Each row of a before or after table is a point. The points were changed in one or more steps. Then noise was added and the rows were shuffled. The steps act on columns, c1 being the first. Write out the steps. A step turns or swaps two columns, mirrors them in a line or flattens them onto one, adds a multiple of one to another, or multiplies or shifts one. Angles are multiples of 10 degrees, from the lower column toward the higher: turns from -170 to 170, lines from 10 to 170 but not 90. Use the fewest steps. Two steps may share a column if one is a turn and the other turns, adds or multiplies; they go together, in the order done. Otherwise the lowest column goes first.
In the rows, 128 means zero.

Before, 10 rows:
[[123  99 118]
 [100  97 123]
 [124 145 120]
 [145 119  89]
 [ 57 136 147]
 [132  99  68]
 [135  64 171]
 [151 121 131]
 [112 159 161]
 [ 94 111 108]]
After, 10 rows:
[[185  82 127]
 [134  85 129]
 [ 92 180 115]
 [ 88  25 138]
 [164 114 146]
 [122 117 152]
 [107 139  52]
 [139 156 125]
 [152 103  93]
 [131  78  99]]
Steps: turn c1 and c3 by 90 degrees; multiply c2 by 1.6

Before (12 x 8):
[[127  38  87 202 177 127 118 126]
 [132  99 151 111  75 153 179 104]
 [163 124 129  94 197 159 141 127]
 [127 133 143 101 182 150  80 111]
 [110 132 123 181 143 137 136 152]
 [161 141 155 113  79 111 177 108]
 [145 121 157 112 130 110 191 118]
 [169 136 122 142 122  97 174 111]
 [128  90 102  92  88 158 186 121]
 [107  95  91 127 138 113 165 126]
 [139 109 140  99 126 104 166 156]
 [150 126 146  93  70 204  81 128]]
After:
[[197 123 110 112 130 158 166 118]
 [215 130 131 112  79 164 143 109]
 [115 203 121  93  71 104  78 128]
 [199 156  92 111  76 126 164 103]
 [138  92 110 127 138  94 169 125]
 [215  99 137 141 123 141 137 112]
 [164 154 124  95 196 114 115 126]
 [125  92  57 201 176  67 121 126]
 [ 84 134 134 182 142 121 145 152]
 [123 155 127 101 182 131  92 110]
 [176 135 101  91  88  82 173 121]
 [119 110 105  99 124 143 150 155]]
Steps: turn c1 and c7 by -40 degrees; add -1.5 times c8 to c1; turn c2 and c3 by 110 degrees; turn c2 and c6 by -120 degrees

Before:
[[126 136 129 112 111 132 110 145 133 108 122 113]
 [122 134 144 144 123 141 114 145 137 138 137 135]
 [138  94 131 107 130 137 138  97  87 138 107 135]
 [129 112 128 120 147 135 142 132  93 126  87 111]
 [133 123 157 118 137 102 108 143 143 142 125 133]
 [151 140 122 118 134 148 110 144 138 127 124 143]
 [128 121 149 126 141 140 103 122 141 105 136 120]
 [147 107 138 127 128 140 119 120 141 130 124  97]
 [118 123 125 103 144 145 128 139 144 139 136 109]
 [119 126 133 146 132  93 107 103 146 126 132 136]
 [152 134 126 106 139 147 119 142 101 134 137 112]
 [129 123 169 108 142 105 203 150 144  85 130  86]
 [123 148 143 108 134 133 118  89 135 143 120 118]]
After:
[[128 125 164 144 142  84 204 141 110 169 130 249]
 [134 122 160 142 138 157 108 118 117 118 127 128]
 [125 138 130 131 112 103 108 132 109 146 121 164]
 [117 125 126 144 143  84 130 120 104 119 136 167]
 [128 123 152 143 139 107 103 141 125 145 136 141]
 [152 136 125 103 138  87 118 124 106 126 139 162]
 [121 151 145 135 134 109 119 135 107 108 120 151]
 [137  92 134  87 129 126 139 136 106 114 106 106]
 [121 137 143 139 121 128 115 116 143 120 137 103]
 [151 140 123 138 135 132 112 125 119 133 124  81]
 [120 128 132 145 131 170 107 137 148 124 134 126]
 [150 108 137 142 128  72 118 129 125 126 126 200]
 [128 112 128  93 145  98 143 128 120 130  88 169]]
Steps: swap c4 and c9; multiply c12 by 3; turn c6 and c12 by -150 degrees; multiply c8 by 0.4; turn c8 and c10 by 150 degrees
